Each row is a point. The window is the flat piece filled in between its corners: a triangle in 3 columns, a solid with four corners in 4, and so on. A path goes straight from each point to the next, and from the last back to the first. List the points from which the path goes on through the window.
In the rows, 128 means zero.

Window (3 x 3):
[[175 120 156]
 [ 73 166 111]
 [ 99 106 122]]
Path:
(1): [110  99 144]
(2): [176 101 180]
(3): [218 116 136]
(4): [151 149  89]
(5): [119 160 171]
(6): [154 134 172]
(7): [165 115 126]
(8): [160 143 107]
(9): [122 124 177]
(10): [ 77 157 166]
(11): [130 128 119]
(12): [ 71 140  93]
(13): [ 46 118 141]
(14): [ 79 124 168]
(15): [131  98  89]
(16): [142  60  87]
Through the window after points: 6, 8, 10, 14

Window:
[[111  79 131 135]
 [116 184  28  88]
 [ 94  98 165 114]
 [126 134 127 136]]
Path:
(1): [107 132 109 143]
(2): [ 90 121 108 163]
(3): [141 111 111 115]
(4): [130 143  87  73]
(5): [ 89 175  74 137]
(6): [ 95 204  51 147]
(7): [130 158  56  41]
(8): [146 111  84  61]
(9): [100 161  66 126]
(10): [ 98 123 133 131]
(11): [157 106 159 101]
(12): [136 141  94  77]
(13): [ 89 151  81 128]
(14): [ 92 114 144 132]
(15): [155 108 154  84]
(16): [134 131 121 114]
Through the window after points: 8, 10, 12, 14, 16

Window (6 x 6):
[[ 85 133  87 123 176 163]
 [136 127 170 233 145 141]
 [149 126 161 113 112  95]
 [ 74 101 171 132 113  98]
 [108 166 158 125 109 108]
 [161 184  47 143  73 177]]
Path:
(1): [104 126 137 151 136 176]
(2): [105 117 162 128 101 191]
(3): [122 137 112 122 154 105]
(4): [128 134 151 143 113  77]
(5): [151 134 190 148  95 177]
(6): [160 162 108 128  84 192]
(7): [131 178  41 169 101 109]
(8): [113 128 131 187 117  76]
(9): [116 119 188 138 102 134]
(10): [115 118 198 176 144 146]
(11): [117 137 160 187 140  69]
(12): [ 94 159  96 168 162 110]
Through the window after points: 2, 6

Window (9 x 9):
[[ 90  75 104 111 113 114  93 104 117]
 [104 139 155 147 174 139  97  97  90]
 [168  69 149 120  95 143 107 146 132]
 [111  87  90 144 182 145 162  72 172]
 [124 115   7 144 157  79 136 208 150]
 [ 82 108 126  96 108 145 123 160 127]
 [ 88 162  43 227 190 156  93 107 132]
 [232 112 120  73 108 167  89 115 158]
 [104 120 104 137  92 104 138 113 119]]
Path:
(1): [ 90 107 145 118 113 111  67 114 165]
(2): [159  64  63 110 122 147 144 115  78]
(3): [192  89  91  82 119 176 121 116 100]
(4): [176 126 127 110 114 129  85 120 178]
(5): [117  96 157  98 128  82 104 113 181]
(6): [135 101  80 117 110 136 131 146 115]
(7): [150  81  72 126 118 143 137 116 116]
(8): [123 118 124 107 116 121  88 135 199]
(9): [ 96 146 115 147 132 119 117 117 188]
(10): [148  43  89 123 138 144 160  92  87]
(11): [122 110  94 130 134 146 141 140 123]
(12): [103 136 122 140 142 101 111 133 190]
Through the window after points: 1, 3, 9

Window, 11 rows:
[[ 82 121 186 163 120 134 144 192 139 116  69]
 [ 98 150 132  52  99 105  90 119 113 105 116]
 [138 138 192 184 132  74 160 154 153 187  72]
 [172 210 137 160 132 173 126 125 108 135 110]
 [112 147  96  90  97 136 163 143 106 146 130]
 [139 136  51 171  55 124  91 102 132  63 193]
 [154 138 130  29 154 127  97 186  44 134 140]
 [116 121 163 164 189 125 159 123 118 149  62]
 [138 107 222 178 126 168 160 121 141 159  95]
 [110 135  85 155  99 146  98 128 217  96 182]
 [155 146  77  98  82 112 139 125 166  38 172]]
Path:
(1): [123 158 167 118 138 137 138 138 128 133 144]
(2): [116 168 171 132 112 120 151 118 108 100 168]
(3): [153 116  75 101  81 152  81 158 150 128  99]
(4): [166  95 161 132 114 163 106 125 140 165  38]
(5): [124 133 174 148 125 141 152 138 123 132 134]
(6): [103 160 154 103 133  95 158 104 108 101 192]
(7): [127 126  95  90  69 143  49 157 133 115  53]
(8): [148 124 144 123 119 144 126 145 122 128  82]
Through the window after points: 4, 6

Window, 12 rows:
[[216 116 101 153 120 108 191 106  84  60 127 126]
 [118  92 133 164 130 171  97 147 145  61 140  83]
 [136 178 133 126 162 118 225 113 152 145  79 138]
 [ 74 128  60 148  83 131  79  93  68 170 131 205]
 [156 162 142  61 107  88 135  80 119  48 126 111]
 [138 141 152  54 158 137  70  66 130 177 136  94]
 [ 87 139 102 107  73 101 177  71 200 112 155 162]
 [101 162 129 114 110 159  89 136 155 156 184  87]
 [140 128 150  14  53 105 139  87 157 114  99 146]
 [150 116 106  84 142  88 107 148 161  61 186  91]
 [165 151  80 171 101 151  89 104 124 116  97 198]
 [140 146 196 112 134  95  76  86  93 193 101 144]]
Path:
(1): [131 132 148  96 129 161 123  96 129 129 158 174]
(2): [126 130 131 122 110 144 118 112 102 122 147 164]
(3): [125 120  68 144 106  86  94  85 123 126  83 100]
(4): [144 154  65 100  91  94 143 115 162 118  57  69]
(5): [123 132 167  68 103 129 136  85 121 130 146 189]
(6): [113 137 175 114 147 152 145 126 130  80 193 181]
(7): [163 141  52 174 109 106 107  96 106 145  88  83]
(8): [113 139 105 115  90  97 146  85 174 113 135 127]
(9): [122 126 130  84 121 146 151 114 145  95 186 182]
(10): [123 124 168  93 149 158 157 108 104 121 176 180]
(11): [128 145  88 110  81  63 102  84 166 126 107  76]
(12): [125 137 111 124 110 112 122 107 140 133 112 112]
Through the window after points: 2, 4, 8

Window, 14 rows:
[[139 152  82 117 140 122 165 178 120  86 158 111 159 137]
 [104 115 106 132 113 157 170 157 121 169 143 139 130 120]
 [123 137  83 134 129  78 124 168 115 165 144 111 121 107]
 [156 137  77 132 160 124 155 143 114 124 110 166 112 105]
 [ 86 144 106 131 160 117 137 129 117 133 129 167 148 112]
 [ 95 133  69  94 142 133 126 113 159 143 127 134 114 118]
 [141 144  88 109 144  95 160 101  97 124 165 131 130 139]
 [ 91 119 113 144  58 128 108 133 170 129 116 175 146 113]
 [151 131 196 127  70 186 124 123 130 145 119 130 249  62]
 [139 139 115 146 148 144  75 106 120 142 165 153 142 118]
 [151  98 119  87 151 124 155 163 118 115 137 162 168 126]
 [128 167 196  98 114 157 103 126 105  86 124 113 119 110]
 [133 127 111 150 170  93 152 129 139 124 162 101 111 119]
 [120 113  78 141 157 105 134 133  96 121 121  99 119 147]]
Path:
(1): [107 112 105 121 140 127 157 152  79 103 158 133 114  76]
(2): [152 148 101 121 153 120 130 125 149 149 120 122 151 166]
(3): [129 152 108 143 137 137 143 169 149 152 108 140 147 158]
(4): [116 114 108 110 130 137 126 130 110 110 148 133 122  70]
(5): [124 114 120 132 127 126 137 131 118 120 140 129 147  89]
(6): [144 175 129 135 125 124 139 131 168 151 143 124 157 164]
(7): [126 157 125 123 118 115 134 139 128 148 134 134 143 145]
(8): [116 121 111 121 139 127 137 135 119 118 150 124 149 103]
Through the window after points: 5

Window (14 x 14):
[[153  70 147 172  65 202 147 162 139 134 118 105  85 133]
 [155  82 203 134 136 167 150 170  86 125  82 158  69 138]
 [ 98 100  89  85 138 148 135 126  79 100 211 122 157 144]
 [129 146 118 154 155 126 122  80 112 110 192 147 211 174]
 [150 158 109 101  59 180 152 100  80 150 150 119 135 123]
 [142  91 168 156  94 138  80 158 133  98  52 145  44 112]
 [129 104 180 116 118 198 129 105 125 135 125  65  70 108]
 [143  84 196 135 154 144 104 237 108 122  40  90 105  95]
 [119  93 185 133 118 124  97 185 127 182 119 144  92 135]
 [166  95  76 128 118 152 161  82  82 172 141  86  98 126]
 [ 63 127 136 124 187 139 139 191 126 137  49 145 119 159]
 [148 175 131 129 209 119  99 195 172  93 156 181 133 170]
 [170  58 147  85  74 171 158  99 147 141 114 111 117 104]
 [113 168 108 136 130  77 189 109 121 100 221 137 166 148]]
Path:
(1): [126 102 146 156 143 197 136 125 123 142 165 166  97  76]
(2): [155 130 148 125 103 113 130 149 135 119  81  96 131 186]
(3): [160 112 139  89  98 129  93 165 121 148  93  90  83 175]
(4): [124  97 167 149 118 151 122 149 122 131 111 148  95 106]
(5): [112 136 108 145 134 182 145 119 130 141 160 162 134  66]
(6): [149  99 178  92  99 132 141 122 101 114 130  54  91 189]
(7): [132 106 155  98 117 135 108 161 111 133  88 120  98 197]
(8): [122 129 126 162 180 156 163 121 120 121 148 136 147  39]
Through the window after points: 3, 5

Window, 14 rows:
[[137 104 142 115 146 117  18 117  69 128 133 155 138 177]
 [130 111  50  97 145 147 109  53 134  73 113  79 163 102]
 [144 153 116  70 198 156 142  73 180 124  54 135 131 153]
 [ 91 138  98 129  98 157  99 144 142  75 112 143 102 122]
 [117 198 162 144 171 177  99 140  63  22 126 138  99  95]
 [ 79 226 132  93 172 143 179 122 104 187 149 152 110 104]
 [141 177 139  81 109 154 159  89 143 106 159 125 193 124]
 [175 130 134 144 138 143  60 104 106 105 135  74  69 196]
 [112 149 110  95 116 145 176 137 101  66 144 199  67  83]
 [148 135  55 125  67 107 126  61 127 100  48 106  90 150]
 [100 123 115 129 144  34 130 155 122 144 129 133  72  84]
 [ 80  97 165 149 129 139 122 119  67  59 139  62  96  94]
 [ 99 107 199 189 163  88  86  86 132 150 174 119  69 116]
 [164  85 134 198 194 171 123  76 123  81 105  64 148 152]]
Path:
(1): [148 140 142 121 130 154  99 107 117 119 116 126  95  92]
(2): [189 120 151 145 145 158  93 105 100 159  93 102 123  83]
(3): [ 97 148 118 120 171 123 142  84 123  65 154 106 112 186]
(4): [134 160 114 115 158 133 129  69 114  76 141 117 127 167]
(5): [131 132 153 133 137 177  99 115 114 115 115 115 124 111]
(6): [143 139 113 112 119 152 121 114 115 107 124 133 108 105]
(7): [ 68 145 133 128 138 104 134 108 127  67 132 159 106 155]
(8): [ 97 170 134 159 173 142 118 115  83  48 141 131 112 127]
(9): [159 180 167  83 128 188  90 148  95  96  95 134  91  72]
(10): [174 132 133 142 142 169  92 129 124 129  79 118  78  55]
(11): [102 146 130 117 165  99 146  79 110 101 151 120 134 172]
(12): [ 56 125 111 166 129  72 141 119 121  74 146 146  84 196]
Through the window after points: 6, 8

Window (14 x 14):
[[232 109 130  57 114 188 150 159 129 124 167 207 124 144]
 [201 100 220 149 122  98 112 154  99  54 156 106  91 168]
 [165  81 195 166 153 159 122 145  91  62 217 149 141 196]
 [117 202 106  64 144 192 141 125  86 122 101  90 144  90]
 [ 86 184 137 165  67  86 107 130 128 131  57 157 165 120]
 [117 148 109 153 122 125  51  73 117 140  73  89 147 100]
 [197 124 118 117 183 149 139 202 111 120 194 168  84 148]
 [117 130 176 152 105 128 149 105 100 188  69 171 111 111]
 [171 149 104  62 113 134 161 111  83 130 198 202  86 114]
 [124 116 131 108 156  94 128 111 101  99  57 199 152  88]
 [ 80 103 121 157  82 134 126 119 136 100  75 127 109  90]
 [ 83 128 160 123 107 106  82 136 113 144 103  96 177  51]
 [119 151  38  50 170 117 173  98 129 151 103  21 212  89]
 [ 59 171 151  78 124 132  94  98 166 153  92 115 116 125]]
Path:
(1): [115 120  93  65  99 170 108 161  76 137 108 130 145 115]
(2): [148 118 140  95 111 132 134 138  87 135 133 125 124 134]
(3): [141 148 146 124 156 138 143 135 162  88 140 174 150  90]
(4): [153 152 144 119 135 144 134 102 125 113 127 158 112 122]
(5): [111 103  94  61 110 100 132 183  68 142 116 151 135 133]
(6): [ 75 117 130  99 108 116 119 142  77 157  77 121 108 170]
(7): [203 162 146 104 135 140 129 109 164  93 158 163 142  43]
(8): [126 162 165 118 157 153 159  85 147 102 108 120 154  69]
(9): [116 119 123 114 107 100  85 138  97 149 100 123 132 133]
(10): [116 102 141  83 145 110 123 138  78 147  81 122 113 156]
(11): [152 153 132 152 119 139 137 107 136  89 133 168 146  99]
(12): [142 165 124 151 128 119 109 116 156 139 135 112 172  52]
(13): [ 80 108 129  54 118 117 134 130  64 120  71 100 137 174]
(14): [145 117  80 101  55 161  79 166  48 162  55 105 127 105]
(15): [112 159 153 155 169 112  98  56 158 116 121 121 146 111]
(16): [127 200 137 104 158 156 145 101 113 114 105 101 138  88]
Through the window after points: 8, 12, 14, 16

Window, 14 rows:
[[128 155  44 149 109 178 147 149 122 122 131 114  96 150]
 [212  94 114 138 207 161 148 165 170  65  92 117 166  81]
 [215 147  76 161  83  79 119 131 129 170  60 167 172 110]
 [ 98 113 125 128  76  77 136 103 143 100 149 123 119 109]
 [119 155  75 152 126  83 140 133 154 157 149 130  94 155]
 [156 138 116  88 158  96  85 110  80 139 122  95 102  97]
 [139 114 144 127 102  93  69 155 147 169 154 138 126 121]
 [112 147 213 109 176 115 126  75 107 161 133 122 127 141]
 [ 57  48 142 122 156  93 132  88 147  82   7  78 126 210]
 [ 88  90 126 117  84  91 170  94 123 139  96 120  49 154]
 [135 101 145 137 154  95 154 137 116 167 115 126 179 107]
 [111  57 141 123 166 111  38  69 126 126 164 115  97  85]
 [114 130 106 162  84  68 138 140  97 117 105 169  92 124]
 [130 139 132 199 124 131 159 148 149 141 143  71 109 158]]
Path:
(1): [ 74 174 149 157 138  97 110 129 152 179  97 110 113  80]
(2): [150 111 135 120 153 112 125 116 112 138 121 120 126 144]
(3): [179  80 114 102 105  61 109  98  87 106 139 120 125 185]
(4): [ 86 124 127 163 126 117 126 122 154 132 107 122 110  93]
(5): [ 61 146  92 137 141  99 118 127 139 105  43 121  78  92]
(6): [154  77 140 120 143 106 129 103 124 131 126  97 143 183]
(7): [148 106 126 140 125  93 114 133 116 141 139 129 139 133]
(8): [107 149 134 127 113 110 119 148 185 186  82 137 118  85]
Through the window after points: 3, 5, 7

Window (14 x 14):
[[ 81 134 128 116  81 142 175 134 128 116  62 133 179 153]
 [133  93 165 117  72 157 114 154  95 185 161 185  81 117]
 [168 113  70 129  66 145  90 104 122 170 182 202  90 122]
 [ 87  94 142 163  91 118 161 122 151 143 149  96 148 170]
 [180 108 154 153  61 123 114  62 112 161 126 174  55 125]
 [130 118 160 162 217 218 130 106 136 141 132 103 162 109]
 [ 85 165 172 130 163 215 159  95 164 134 150  45 176  52]
 [209  84 136  89  77 130  92 123 139 168 141 133 101 132]
 [ 73 145 133 101 142 127 224 116 161 187 100 114 154 156]
 [ 98 122 152 143 136  97 196 147 177 123 110 141 171  95]
 [169  70 146  98  79 137 123  68  82 163 183 188 137 117]
 [ 75 157 156 138 113  86 132 124 142 186  95 128 195 140]
 [108 163 140 130 214 169 157 124  76 116 159  50 149  74]
 [158 178 159 167 162 202 191 137 105 154 164  79 191  94]]
Path:
(1): [127  73  85 150 131 145 162  90 100 189 127 141 134  93]
(2): [128 162 172 108 103 157 143 132 156 133 157 131 124 150]
(3): [161 155 176  96 120 134 136  97 137 133 181 121 133 119]
(4): [118  85 132 164 113 154 142 121 115 179 129 143 135 112]
(5): [ 87  62  96 147  70 161 133  83  57 182 107 145 150  74]
(6): [129 142 149 117 133 136 134 119 155 139 149 127 134 127]
(7): [130 165 165 111 105 146 145 101 139 129 154 163 100 144]
(8): [153  93 139 149  81 130 131  88 111 164 118 146 114 116]
Through the window after points: 7

Window, 14 rows:
[[144 111 115 154 116 110 153  87  24 158 112  72 192 173]
 [125 190 150  61 187 144  54 161 187 118  67 136 136 140]
 [145 109  91 136 100 110 161 153  71 150 116  50 121  57]
 [158  65  97 149  80 108  74 150  42 156 177 109 140 196]
 [135  77  54 129  91 180 152 108  97 104  53  73 113 121]
 [101  89 211 101 181 161  99 123 240 101  54 140 136  69]
 [169 122 107 226 112 133 150 136  91 123  72 128 103 121]
 [153 166 219  71  94 194  92 146 163 108  82 136 144 117]
 [236  88  79 147  81  94 144 132 109 196 131 105 175 194]
 [170 139 160 105 155 136  95 129 186  23 101 118 164  98]
 [ 81 170 178  78  94 103 106 137 224  79  80 153 143 136]
 [137 161 190  76 137 129  70  59 201  87  61 114  72  81]
 [126 133  71 165 121 187 153  76 126 134 142 115 133  70]
 [181  95 110 102 135 113 182 126  77 123 122 181 118 144]]
Path:
(1): [135 137 112 155  84 122  64 143 122 131  70 162 154 110]
(2): [149 137 133 104 122 136 161 109 132 102 124  88 113 137]
(3): [129 137 158 112 137 145 132 120 183 102  90 113 122 122]
(4): [153 148 147  92 105 129 100 120 164 101  50 144 155  79]
(5): [161 113 115 122 117 146  93 118 100 122  81 132 161  89]
(6): [153 109 148 136 136 140 146 136 152 139 127  81  92 168]
(7): [144 106 131 183 137 148 178 114 130  98 117  69  86 154]
(8): [157 109  91 129 101 138 127 128  93 128  73 132 138 110]
(9): [134 133 128  96  75 128  73 116 123 126  41 151 143  56]
(10): [144 126 143 135 142 151 132 125 142  95 107 109 115 138]
(11): [118 119 150 115 144 153 160 145 165 111 133  66  95 169]
(12): [146 138 123 107 121 123  82 130 123 128  91 137 146 111]
(13): [125 127 138  94 118 127  90 119 128 116  62 153 161  77]
(14): [144 133 155 110 129 154 136 128 137  97 104 120 115 136]
(15): [147 123 130 131 134 164 137 131 157 114 118  83 131 159]
(16): [162  94 121 128 110 107 107 149 103 131  73 166 176  90]
Through the window after points: 7, 11

Window:
[[ 76 141 150  89 131 124 182 114 118 144 152  92 123 192]
 [ 78 198 129 158  99  31 113  79 130  99  89 134 118 148]
 [128 112 178 128 131 160 148 106 104  78 163 104  85  88]
 [143 134  89 162 128  75 156  82 142 109 184 150  30 159]
 [146 161 105  60  96 151  58 150 111 107 127 143 149  60]
 [ 53 150 111 179 108 151 167 175 149 160 148 114  83 122]
 [105 133 158 172 165  63 151  92  81 136 162 128  93 154]
 [140 113 106 167 140 125 144  67 151 152 111 160 123 127]
 [ 94 172 171 168 101 110 175 123  38  52 202 118 113 165]
 [165 147 120 185 115 202  72 115 175 136 153 132  38 125]
 [187 122 190  77  72 114  86 109 147 134  97 186 103 157]
 [ 97  88 154 118 174 155 118 102 165  99 140 158 111 158]
 [158 135 116 177 155 101 128 116 186 136 171 120 159 102]
 [123 187 193 160 132 153 166  97 108 139 183 164  90  88]]
Path:
(1): [144 179 128 128 161 119 165 112 116 103  94 123 118 136]
(2): [154 159 133 159 143 161 156 155 168 118 116 142 126 160]
(3): [ 85 121 173 120 106  93  95  58  83 136 176 128  98  89]
(4): [136 149 145 106  43  94  92  69 131 140 225 138 143 136]
(5): [129 134 131 162 165 112 160 112 132 112 105 153  56 143]
(6): [145 168 158 163 138 147 145 142 107 118 151 161  94 149]
(7): [ 84 122 118 145  96  85 112  43 146 128 174 100  86 115]
(8): [ 79 104 152 147 110 112 132 102 133 160 197 125  98 161]
Through the window after points: 4, 8
